Each row of a before or after table is a point. The points were changed in one or more steps. Then noise was added and the rows were shuffled. The steps act on how far a point lies along the listed directions, d1 being the first. Name the steps. A step turns or swaps two directions, mirrors them in a line or flattens them onto one, adds a multiple of one to another, or multiplies one. Angles are multiples of 10 degrees, from the lower direction toward the higher: turns from -170 to 170, lines from 10 to 170 but not 90. Use the fewest steps. Two steps may share a direction if one is a turn and the other turns, adds or multiplies; they go together, in the order done. Otherwise the lowest direction goes first.

Directions:
(1): [20 59 23]
(2): [-32  30 -50]
Before:
[[ 40  -2  53]
 [-12  51  35]
 [-27 -11 -22]
 [ 13 108   1]
 [ 11  80  -6]
 [-10   5  13]
 [-35  24 -54]
 [ 29  23  34]]
After (8 x 3):
[[ 21  59  21]
 [-42  41 -14]
 [-27 -48 -32]
 [ -9 -39   5]
 [-47  43 -90]
 [-12  10   4]
 [  5  51  -4]
 [-30  28 -71]]
Steps: turn d1 and d2 by 70 degrees

Directions:
(1): [ 68   5 -44 -21   6  42]
(2): [-19 -73 -28 -37 -31  -4]
(3): [ 48  -7  56 -44  -6 -39]
(4): [ 26 -27 -33  38  39 -59]
(5): [  2  45 -37  -7 -60 -43]
Before, 13 rows:
[[-34 -67 -10 -33 -34 -80]
 [  7  24 -34 -36 -44 -14]
 [-75 -63 -39  42 -20 -64]
 [-45 -58 -34  18  -1 -32]
 [ 19 -56 -10 -29  14  27]
 [-22  47   9 -16 -39   5]
 [121 -34  77 -30  29  -5]
 [ 42  11 -11 -18 -13  -1]
 [ 50  30  47 -59   6  -5]
 [ 37  44 -10 -23 -19  -9]
 [ 43  51 -41 -31   3  28]
 [-24 -38   1  22  43  -5]
 [  1  52   3 -34 -67  24]]
After:
[[ -34  -15  -32    3   24   56]
 [  -7   68  -45    3  -16   22]
 [  39   24  -18  -28   38   50]
 [  12    0  -41    8    3   30]
 [  14  -17  -50  -25  -33  -10]
 [ -37   14   33   -9   12   44]
 [   8   -5   14   -8   -6  -59]
 [ -52 -102   13   28   21  -44]
 [ -95  -70  -69   24   -6  -10]
 [   6   19  -18    5   23   44]
 [ -32  -75  -14    2   12  -35]
 [ -30    5   17   -5   -5   88]
 [  36   60  -90   41  -70  -18]]
Steps: turn d3 and d5 by 140 degrees; add -0.5 times d2 to d3

Directions:
(1): [  0   7  11  22  10 -36  28 -95]
(2): [-39 -57  21  22  62  46  -5  -9]
Before:
[[ -34  -60   14   10   46   49   -8   35]
 [  -3  -10  -11  -24    6  -20    2   21]
 [  27   20    1   10  -42  -59   28  -67]
 [  -7    2   33   31   -9  -43   39  -87]
 [  20   21    2  -28  -20   16  -27   50]
 [  24    2  -21   -4  -47   24  -16    7]
 [  -6  -14   18   50   17   -8   24  -56]
 [  23   33   -3  -13  -33   -9  -28   31]
 [ -30  -16   15   32   23  -31   29 -113]
 [ -42  -58   15   11   45   64  -32   26]
 [ -43  -43    3  -18   59   51   -5   34]]
After (11 x 8):
[[ 34  15 -17   0 -54  -2   1 -39]
 [ -6 -15  12 -13 -28  27 -18 115]
 [ 22  40  15  -3 -19 -27   2 -47]
 [ -3  -2 -12 -19   7 -27  10 -10]
 [-19 -32   6  19  12  40 -12  67]
 [-42 -47 -11 -19  10  60 -33 106]
 [-60 -60  23  12 103  45  16 -59]
 [-56 -87  33  41  86  41  15 -50]
 [ 44  25 -32 -36 -82 -21 -17  80]
 [-62 -85  35  48  84  60 -14 -69]
 [ 34  50  -9   1 -44 -44  -7 -30]]
Steps: multiply d1 by -1; multiply d2 by 1.6

Directions:
(1): [-16 -38 -43  -5 -63  20  61 -26 -29 -55 -12]
(2): [-18   9  19 -95 -26   6  24 -25  -3  56  39]
(3): [-49  54 -46  38  10   7  45 -19  64  20  23]
(4): [ 10 -47  72  27   5  51  14 -39  48 -15  34]
(5): [ -14  -30   35    2    8 -105   46   -6   22   -5  -17]
(6): [-23 -31   5  17  -9   8  27 101 -11  13  55]
Before:
[[  4 -42  22  67  11   3  30 -50  19 -61 -42]
 [-25 -41 -12  29  -2 -45  44  38  -3   3  16]
 [ 68 -29  81  47  72  33 -80  11   6 -27   2]
 [ 33  17 -23  18 -29 -17  -9  -3 -54 -40 -59]
 [ 18 -23  -7   6 -25 -12 -29  55 -32  -9  11]
 [ 24 -26  87  64  57 -18 -38  58  32  24  41]
 [-29   1  17  77  60  13 -18  66  80  17  18]
 [ 12 -22  12  -8 -31 -47 -15 -11 -38  -4 -49]
 [-17  76 -13 -37  22  -6 -19 -42  12  35 -16]
 [ -4 -82  63   8 -46 -65  81   4  20 -13  17]
 [ 25   3  44 -16  45  44 -33 -47  39  31  49]
 [ 31  30   2  -5   0 -31 -37  41 -30   4 -13]]
After, 12 rows:
[[  59   35  -27    9   11   28  -85  -76  -39  -32  -64]
 [  30  -19   38    2  -15  -25    7  -32   -3  -26  -20]
 [  77  -18   57    3    9  105 -104   39  -33   19   16]
 [  37   12  -67  -17   -3    4  -36  -25  -66  -65  -68]
 [ -13   34  -90  -69  -32    9   22  -43  -35   16    4]
 [   9  -15  -24   53    7   63  -21   65  -39  -23   -5]
 [  22  -37   49   46  -18  -19   27   47  -11  -30    2]
 [   2   52  -65   43   35   19  -42  -57   44  -25  -76]
 [  36  -13   28   28    8  -41  -47   -4    7   -7  -18]
 [  36  -23   35   51   49   33  -60   -2   10   10    3]
 [ -59    4   -5  -50  -46  -12   88  -48   19    1   16]
 [  19  -72   61    2  -36   19  -18   16  -30   -7    1]]
Steps: turn d1 and d6 by 120 degrees; add 0.5 times d1 to d2; add -0.7 times d5 to d3; turn d4 and d5 by -130 degrees

Directions:
(1): [ 44 -15  34   8  -4   5  33 -52  58 -26 -82 -41 -15 -29]
(2): [ 14 -45 -21  65 -72 -36  39  10 -17  32  37 -31 -15 -45]
(3): [-60 -52  13  47  50 -12  -3  -2  19   5 -21  76 -29 -45]
Before:
[[  52   -8   28    5   -8    9   29  -30   12  -17  -22  -48    7   -6]
 [  -4   12    4   10  -36   20   13   24   -4   15   20   -6   14   -1]
 [ -27  -32   42   24   28   11   21  -22   36  -20  -67   12  -24  -44]
 [ -20  -12   -8   -7   31   -9  -20   12   13    2   -1   33  -16   -9]
 [  28   47   -2  -57  -34   39  -15   -2  -28   -5    6  -47   22   47]
 [  84  -47  -31   92 -121  -47   73  -41    9   50    7  -71  -16  -62]
 [  33  -41   -5   45  -52  -49   56  -36   24    6  -44  -44  -18  -33]
 [   8   35   -2  -34  -29   -2   -4   16   -3   17    8  -23   29   50]]
After (8 x 14):
[[   8   27    1  -31   18   18  -22   19  -40   -5   46   -2   30   42]
 [  55   35  -15  -33  -81   28   10    0  -37    9   25  -85   22   30]
 [ -11  -35   -9   20   11  -24    0    5   17   10   -9   22  -27  -36]
 [  34   26   -1  -18  -60  -10   20    4    5   22   -2  -55   26   35]
 [ -36   47   -9  -61   65    2  -40    5  -10  -17  -13   48   21   67]
 [  16   99    8 -111   93   60  -66  -33   18  -27  -46   47   40   93]
 [  12   25   22   -9  -17   32   16    1   19   -2  -20  -13   17    6]
 [ -87  -25    4   22   42    2  -20   37  -27   11   22   74  -12  -19]]
Steps: turn d1 and d2 by -160 degrees; multiply d3 by 1.3

Directions:
(1): [ 23  -1  41  21  32 -75  23 -48  85 -28 -41  26 -43 -27  23  29  13  -7]
(2): [ 20 -20   4  28  83  -8  -9  23  -6 -89  33 -65   9  62  -5   4   5  17]
Before:
[[  54  -25   32   33  111  -52  -10    0   36 -121   20  -51   -8   34
    19   10   14   17]
 [  17   -4   23   17   73  -39    5   -8   21  -80    4  -34   -3   24
     8   15    4   17]
 [  -5   -4  -19   -4    7    8  -14    7  -21   -3   -3  -17   11   32
     2   -4  -13   -1]
 [ -20    8   26    1   -2  -42   10  -32   36   10  -16   40  -35   -3
    18   13   13    0]
 [   6    2   43   12   30  -47   22  -19   47  -27  -29   15  -15  -13
    22   14   10    9]
 [  -6   -7  -14   -4   -6   12   12    0  -18   14    2  -12   11    0
    -9   -7   14  -19]
 [   8  -14   19   15   55  -36    0   -8   24  -52   17   -3  -18   14
     7   13    8   15]
 [   2   -6    8   13   26   -3  -10   -6   11  -22  -14   18    4  -11
     2    7   -1  -20]
 [ -35   -7  -24   -7  -49   76   -9   23  -60   43    8   12   34    9
   -17  -24  -18    2]
 [   5   -1  -10  -20   13   49   -8   27  -45    2   40  -41   29   45
    20  -10    5   -2]
 [ -20   -1  -11  -17  -19  -15    8   -1   -8   18   -7   14   -3  -17
    10   -7    2  -21]]
After:
[[ -4   1 -18 -28  10  66 -13  37 -69  11  47 -46  40  49   6 -24   4   2]
 [ -3  -8   2   7  40   1 -12  14 -12 -43  35 -18   1  27   0   3   3  20]
 [ -1  -5 -13  -9  -2   5  16  -5 -18   9   1 -12  10  -2  -7  -4  16 -21]
 [  4  -3  -1   3  49  18 -11  25 -43 -55  32 -51  26  42  -8  -2 -10  23]
 [-12  -1  -3 -13  -9 -31  17 -11  13   7 -14  21 -16 -21  16   5   5 -24]
 [  2   0  39  11  29 -44  18 -12  37 -24 -24  11 -13 -13  23  15   9  12]
 [-29  -1 -10   4 -39  55  -1   7 -36  36  -4  21  17  -2  -8 -14 -12  -1]
 [ -6  13  37   6   6 -59  15 -42  60   6 -25  48 -40  -9  16  19  11  -5]
 [ -8  -3 -26  -4   4  23 -17  14 -34   3  -1 -14  19  36   2  -7 -21   3]
 [  1 -10   7  15  23  -2 -13  -5   5 -24  -8  13   7 -10  -2   8   4 -28]
 [ 31 -24 -15  12  79  30 -36  50 -59 -87  61 -76  38  66  -6 -29  -5  20]]
Steps: add -1 times d2 to d1

Directions:
(1): [-55 -65 -21  48 -24  40  59  48 -41 -14 -67 -28  -6 -23   1 -60  -7 -17
  25  20  -1  69   2 -17]
(2): [ 12 -42   1 -12  21  42  -5 -96  57 -61  17  11   9 -45 -28 -19  31  67
  15  -2 -15  49 -25 -52]
(3): [ 56 -51  69 -13  16 -32  42 -12  -9 -39 -16 -74 -52 -23  17  13  -2 -39
  47  -7  -6 -60 -58   5]
Before, 8 rows:
[[  39   24   19  -19   20  -49    9   20  -19   17    2  -30  -10    8
    21   31    3  -41    3   -9   20  -75  -13   64]
 [ -54  -45  -44   37  -12   45   25   19   -7  -41  -23  -24   15  -34
   -17  -53   -1   19   12   31  -11   79   26    0]
 [  59   24   66  -12   27  -30  -22  -60   16  -32   34  -39  -26    5
    34   24   -9  -18   18  -11   29  -81  -33    9]
 [ -14    7    9  -11   -7  -52   14   27   -8   10    4   11  -34   17
    -8   16  -15  -34    1    4    2  -15  -16   -8]
 [ -86  -14 -111   88  -56   47   22  121  -74   45  -73   86   21   36
     8  -50  -34  -11  -33   16   30  109   78    7]
 [ -78   57  -85   10  -30    8  -80   13  -21   53    4   36   49   57
   -27  -19   15    8  -57   35   30   56   67   -8]
 [  67  -24   53  -52   49  -23  -28  -78   48  -35   16  -39    7   -2
     8   33   24  -27   28  -25   11  -55  -57   -7]
 [  71   25   58  -35   16  -79  -10   42  -11   29   42  -37  -54   34
    40   74  -24  -26   -8  -19   -5 -113    5   30]]
After:
[[ -22 -114  -38   66  -22   58   63   17  -29  -57  -77   18  -26  -33
     1  -60   -4   13   31   10    8  100   -7  -38]
 [   6   63   20   12    4  -21  -36    1  -13   19   25   -3    2   36
    33   14  -23  -27  -13   -4   39  -53   14   28]
 [ -30   -3   -6    0  -15  -37   22   31  -15    8   -9   15  -27   12
   -11    1  -14  -29    1    9    2   11   -8  -16]
 [ -11   16  -20   13    4  -19   21   59  -41   30  -28  -13    5   12
    18   -3   -2  -39   -4    6   24  -22   15   59]
 [  26   37    8  -39   29  -27  -56  -25   24   27   20    5   36   40
    12   37   10  -37  -11  -21   23  -46   -6   18]
 [  -8   19   -2   12  -17  -42   11  117  -53   60   -5  -19  -31   43
    40   29  -38  -37  -21   -1    2  -44   51   30]
 [ -27  -11  -16    4  -14  -14  -28   -2  -33    1  -23  -47   -6   26
    -9  -17   14  -28   -2   30   23   12    5  -13]
 [  -9  -47  -15    7   13   37    7  -50   35  -72   14  -26   10  -49
   -25  -31   16   49   18   20  -19   55   -1  -14]]
Steps: turn d1 and d2 by 50 degrees; multiply d3 by 0

Directions:
(1): [ -6 -18 -53  23  55  81  45  17 -36  -3   8  30  16   9  48  35 -44  28
  18  65 -50  22  64  -2  -1  48  42 -18 -40 -66 -29  16]
(2): [  3  43  49  65 -15 -33  -6   1  31 -15 -97 -19  57   8  70  23  28 -28
 -28  25  36  14  51 -37 -13 -11  15  63  27 -61 -15 -24]
Before (10 x 32):
[[ -2  14  -1  29  -4  11   2  -4   2  -6 -32   0  22   0  36  10  -2   1
   -8  22   2   2  28 -10  -4   9  18  15   2 -35 -10  -4]
 [  6 -12  -6 -25  -1 -14  -5 -15  -4   8  24   2 -15  -1 -31 -15   0   9
    7 -19  -1  -9 -18  10   3   3 -14 -18  -5  29  15   4]
 [  2  16  15  26   7   4   7  -3   1  -4 -27  14  23   4  42  15  -4  -7
   -7  19   2   3  28 -13  -8   9  12  19  -1 -42  -9  -7]
 [ -2  10  -8  32  18  21  14   3  -4  -7 -22  12  24   0  29  14  -8   5
    4  30 -10  14  33  -6  -6  21  11   5  -3 -39 -14  -3]
 [  0   5   7   1  -7 -26 -16   0  16   7 -16  -9  12  -1   1  -6  15  -9
   -5 -10  11  -5  -7  -2   1  -2  -8  16   8  -1   5  -6]
 [ 10   9  14  -2 -15 -21 -11   6  17  -3 -18  -6   7   4  -8  -6  16  -5
   -9  -2  26 -11  -7  -4  -5 -12  -3  18  19   3  -1   0]
 [  4  -3 -27  10  19  35  17  -6  -9   2  -2  21   5   1  21   5 -18   9
    0  30 -13   9  29   2  -5  20  11  -2 -16 -25 -16   6]
 [  2  13  39  16 -32 -46 -22 -11  22   9 -26 -17   2  -9 -14 -15  23 -17
  -14 -30  32  -8 -12   1   2 -24 -15  19  23  20  13 -15]
 [  7  -8   3  -6  -6  -3 -12  -3  -2  10  16   5 -10   4  -5  -5  -7   8
    6  -8  -2  -1 -21   8   4 -12 -14 -12  -9  24  14   7]
 [  0   6  -2   6  11 -10   2  -7   0   8  -4   6  -2  -2  11   2   5  -1
   -7  -4  -3  -9   2  -6  -7  -9  -4   3   4 -11  -5   9]]
After (10 x 32):
[[  10   -1   17   -7  -20  -23  -22   -5    8    8    9   -2  -12    3
   -11  -11    4    0    0  -20    9   -7  -34    7    3  -24  -23   -4
     1   36   20    3]
 [  -5    4  -28   32   21   47   21    4  -15   -5  -20   15   23    3
    49   20  -22   15    2   46  -22   10   49   -6   -2   30   33    1
   -17  -56  -21    4]
 [   7   26   87  -11  -84 -120  -63  -27   55   12  -29  -44  -18  -18
   -63  -50   63  -41  -28  -92   78  -29  -76    6    4  -69  -55   33
    59   87   41  -28]
 [  -2  -16  -68   27   62   96   53    7  -38    1    5   44   17    7
    58   32  -52   31   14   81  -52   26   78    1   -5   58   44  -14
   -47  -76  -39   20]
 [   2    9   24   -9  -27  -55  -33   -7   28    9  -15  -19    3   -5
   -19  -20   29  -18  -11  -33   28  -12  -32    2    2  -19  -23   20
    23   25   16  -11]
 [   6   -3   16  -28  -19  -43  -19  -21   11    8   12   -8  -15   -3
   -40  -25   17   -3   -2  -39   19  -14  -36    8    2  -15  -27   -6
    10   47   23   -5]
 [   0    4   -2    4   11   -8    1   -7   -2    8    0    6   -5   -2
     9    1    3    1   -7   -4   -4  -10    2   -5   -8   -7   -4    3
     4  -10   -5   10]
 [  -1    4  -13   29   31   40   28    4  -16   -6  -13   28   23    7
    55   26  -25    8    4   42  -23   10   50  -10   -8   31   29    5
   -20  -62  -20    4]
 [  13   16   34  -15  -38  -55  -31   -2   31   -1  -19  -18   -2   -1
   -31  -21   35  -18  -17  -30   45  -20  -36   -2   -3  -31  -21   24
    36   35   12   -6]
 [  -7   -7  -49   43   58   80   46   14  -32   -7   -7   35   32    6
    57   36  -42   27   20   73  -48   28   76   -5   -5   55   40  -13
   -34  -82  -35   10]]
Steps: multiply d1 by 3; multiply d2 by 0.7
